Rows are points. Each copy is the shape, with its points in the same order, stretched, turned, moved and blurred by noise. Is it also mirrored, or only turned?

Shape:
[[ 31   9]
 [  4 -11]
 [ 28  -3]
 [ 17   1]
 [  6  -5]
 [ 33  34]
 [-57 -11]
 [ 22  51]]
Copy 1 (8 x 2):
[[  6  35]
 [ 19   6]
 [ 16  30]
 [  9  20]
 [ 12   9]
 [-17  44]
 [  1 -47]
 [-35  41]]
Copy 1 is: only turned
Copy 2 (8 x 2):
[[ 32   7]
 [  1   1]
 [ 26  15]
 [ 16   0]
 [  9  -6]
 [ 53  -6]
 [-35 -44]
 [ 60 -24]]
Copy 2 is: mirrored
Copy 3:
[[ 16 -21]
 [  7  12]
 [ 20 -10]
 [ 11  -2]
 [  7   8]
 [  7 -40]
 [-33  55]
 [ -9 -44]]
Copy 3 is: mirrored

Shape:
[[ 46  15  10]
 [ 10 -60  13]
 [-15 -25 -17]
 [-28 -17  13]
 [ 49  22  27]
 [-35  15   8]
 [ 10   9   4]
 [ 11  -1  17]
 [-34 -36   6]]
Copy 1:
[[ 39  -3 -19]
 [  6  17  39]
 [-27  23   3]
 [-16 -17   9]
 [ 44 -32 -15]
 [-20 -34 -20]
 [ 14 -12 -19]
 [ 17 -25  -3]
 [-23  -9  25]]
Copy 1 is: mirrored
Copy 2 (9 x 3):
[[ 40 -13 -29]
 [ 17 -16  42]
 [-15 -15  15]
 [-17  17  27]
 [ 47   1 -28]
 [-26  27   5]
 [  9  -1 -13]
 [ 15   5   1]
 [-23   8  40]]
Copy 2 is: only turned

Shape:
[[ 17 -15  -4  14]
 [ 15  17 -11   1]
 [  6 -16  -4 -36]
 [-27  18  -8  11]
 [ -3  42 -17  11]
 [ 17   8   7  19]
 [ -5 -10   9   8]
 [-21 -17 -12  20]]
Copy 1, 8 rows:
[[ 18 -12  -4   3]
 [ 16   6 -14 -22]
 [ 20  12  29 -10]
 [-26  -7  -7  -8]
 [-12   4 -20 -30]
 [ 14   2 -20  -1]
 [  1  -4  -1   8]
 [-16 -30  10   2]]
Copy 1 is: only turned
Copy 2, 8 rows:
[[ -6 -26  -4  10]
 [-22  -1  10 -15]
 [ 28   5  32   1]
 [  2  22 -16 -15]
 [-34  20  -3 -32]
 [-27 -12  -5  10]
 [  8  -3  -7  16]
 [ 20  -9 -25  -1]]
Copy 2 is: mirrored
Copy 3 (8 x 4):
[[ -1 -14  23   9]
 [ 34   4   7  -8]
 [-11 -12  -5 -50]
 [ 32   0 -37  11]
 [ 60  15 -16   2]
 [ 22  18  19  14]
 [ -5   3  -5  11]
 [  3 -23 -25  28]]
Copy 3 is: only turned

Shape:
[[ -3  -1  33 -11 -37 -17]
 [  4 -16  -3 -10   7   2]
 [  5   8 -23 -15 -33  38]
 [-60  -7 -13  48 -21  10]
 [  8   5 -19  41 -36 -19]
 [ 10 -11  16   7 -29 -28]
 [ -2   9 -17 -13  22  36]
 [  5  17  -2  -2 -14 -22]
 [-44   7 -16  -2  10  -8]
 [ -4  -9  43  15   0 -20]
 [-34  22  -7 -11 -30  -8]]
Copy 1 (11 x 6):
[[-19 -13  -6   8 -45 -31]
 [ -4 -11   6 -15  10  -2]
 [ 14   2  25 -22 -13  36]
 [-21  42 -30  44 -11  31]
 [ 17  -4 -43  36 -30   8]
 [ -9 -23 -24  18 -35 -24]
 [ 20  14  34 -24  30  19]
 [ 17   0 -20   0 -22 -21]
 [ -4  36 -22 -10   5   2]
 [-18 -11  -6  33 -17 -43]
 [  1  29 -21  -7 -33  -1]]
Copy 1 is: only turned
Copy 2 (11 x 6):
[[ 19  -4  -7  23 -38 -24]
 [  9 -21  15   5   3  15]
 [ 47  20  22 -41  -8 -14]
 [-43  13 -25 -48 -15 -11]
 [ 21   1 -44  -9 -10   9]
 [ 18 -20 -26  23 -27   0]
 [ 10  11  40 -19  23  16]
 [ 19  -4 -10  19   6 -11]
 [-30  -5   7 -11  23 -21]
 [-14 -11  -6  40 -29  16]
 [  3  12  -3 -15   1 -48]]
Copy 2 is: only turned
Copy 3:
[[ 33  17   1   9 -41  -7]
 [-13  -3   2  -9  -7 -15]
 [-18  -4 -38  33 -10  -8]
 [-15 -33  17  46  17  56]
 [ 17 -38 -22  25  15  17]
 [ 28  -9   0  -4 -23  -5]
 [-33  11 -15   6  13 -10]
 [ 24   0  -7  15   2 -16]
 [ -7  -2  23  32  18   5]
 [ 26  12  18 -17 -17  10]
 [ 13   6   3  49  -4   1]]
Copy 3 is: only turned

Shape:
[[ -5   3 -18  20 -22   8   2  11]
 [ 19  20  16   4   6  22  11  10]
 [ 16  -2  10   8  -1 -10  25  -5]
 [  5  24   1   8   9  18   5   8]
 [-15 -20  -3   0 -17 -24 -39 -15]
 [  2  11  -1   1 -12   9  -5 -16]
 [  2  20  15  19   5   6  15  -2]
 [ 10   9   8  14  -5  11  -8 -16]
 [-26 -28  -2 -27 -11  17 -30 -35]
 [-15 -16  -9   4 -31 -11 -26 -38]
 [  9   3  -6  13  21  26   2  -9]
 [  6  -2 -14  19 -10   7 -12   0]
 [ 23   8   0  -2  -5  11  -2  -4]
 [  4  13  -5 -13   4 -16   4 -24]]
Copy 1:
[[ -6  -2  18  21 -24   9   2 -16]
 [  6   4   3  10 -12   2  20  30]
 [  2   7  -3   0   0 -22  -5   7]
 [  5   9  17  16  -7  12  16  18]
 [-22 -27  27 -30  -6   3 -24  -7]
 [  2   1  19  -1 -17  13 -12  13]
 [ -8  15  18  16   1  -8  -1  23]
 [ -1  -6  20   8 -10   4 -17  24]
 [-27 -17  -2 -39 -12  39 -34  18]
 [-16 -15  25 -21 -18  13 -48  -2]
 [  7   0   9  24  10  18  -5  17]
 [  3 -14  20  17 -14   9  -7  -3]
 [ 15  -8   6   0 -16   7   3  14]
 [ 12  12  20 -19   3   4 -10   4]]
Copy 1 is: mirrored
Copy 2:
[[-22  30  -5   9  15 -22  11   7]
 [  6   8 -14  -1 -24  -2  -5   3]
 [ -6 -11 -15   1 -17   1  26 -22]
 [  3  22  -8  -6  -7   6  -4   8]
 [-20 -24  14 -11  44 -17 -13   7]
 [-16   5 -12 -22  10  -4  -4   8]
 [ -7  10   1 -12 -15  10  -1  -9]
 [-16  -5 -10 -14   1   1 -17  -5]
 [-27 -34  -7 -32  24   4  -6  60]
 [-41 -19  -6 -28  39  -8  -1   6]
 [ -6  -2 -16   0 -12  27  -6  16]
 [-19   5  -6  10   9  -8  -6   3]
 [ -3  -2 -25  -7  -5  -8  -4  -2]
 [  3  -6 -13 -31  15  24  16 -11]]
Copy 2 is: only turned
Copy 3:
[[-34 -11   1  -6   2   8  23   6]
 [ 13  -5  17 -22 -23  15  14 -24]
 [ 20   1 -12  -2 -12  -5  14  -8]
 [ -5   6  14 -23 -14  14  12 -23]
 [ -8 -16  -9  32  31  -5 -36  26]
 [ -3 -13  -9 -14   4  13  -5  -6]
 [ 10   1   9 -18 -12  -6  10 -32]
 [  5 -16   0  -6   6   9  -6 -23]
 [-21 -26 -33  12  -9  18 -50  11]
 [-17 -28 -33  14  30   1 -28  13]
 [ -9   7  -4  -2 -18  22   3 -38]
 [-22  -9   0   7  10  15   7  -4]
 [  7  -9  -3  -9  -1  24   4  -3]
 [ 19  13 -25 -12   8   6 -12   2]]
Copy 3 is: mirrored
Copy 4:
[[ -3   4  -6  13 -24  20 -40  -4]
 [ -7  13  -5  13  12  11   6 -41]
 [-14  -3 -11  25   9   8  11   0]
 [-11  13  -1  -2   9  13 -12 -31]
 [ 30  14  13 -13 -29 -18 -12  44]
 [  0   4  -7  -2  -8 -16 -13 -10]
 [-21  19  -9   9  11  12  -4 -20]
 [  5  15 -18   1   0  -7  -3 -13]
 [ 14  -7   8 -41 -44 -37  14  18]
 [ 15   1 -11 -11 -36 -33 -19  34]
 [ -7   0 -19 -18  13  16   9 -21]
 [ 13   5 -13   2 -11  12 -22  -1]
 [ 11  -2  -9   8   4  -7  -1 -19]
 [ -7 -11   5 -11  14 -27  -4   9]]
Copy 4 is: mirrored
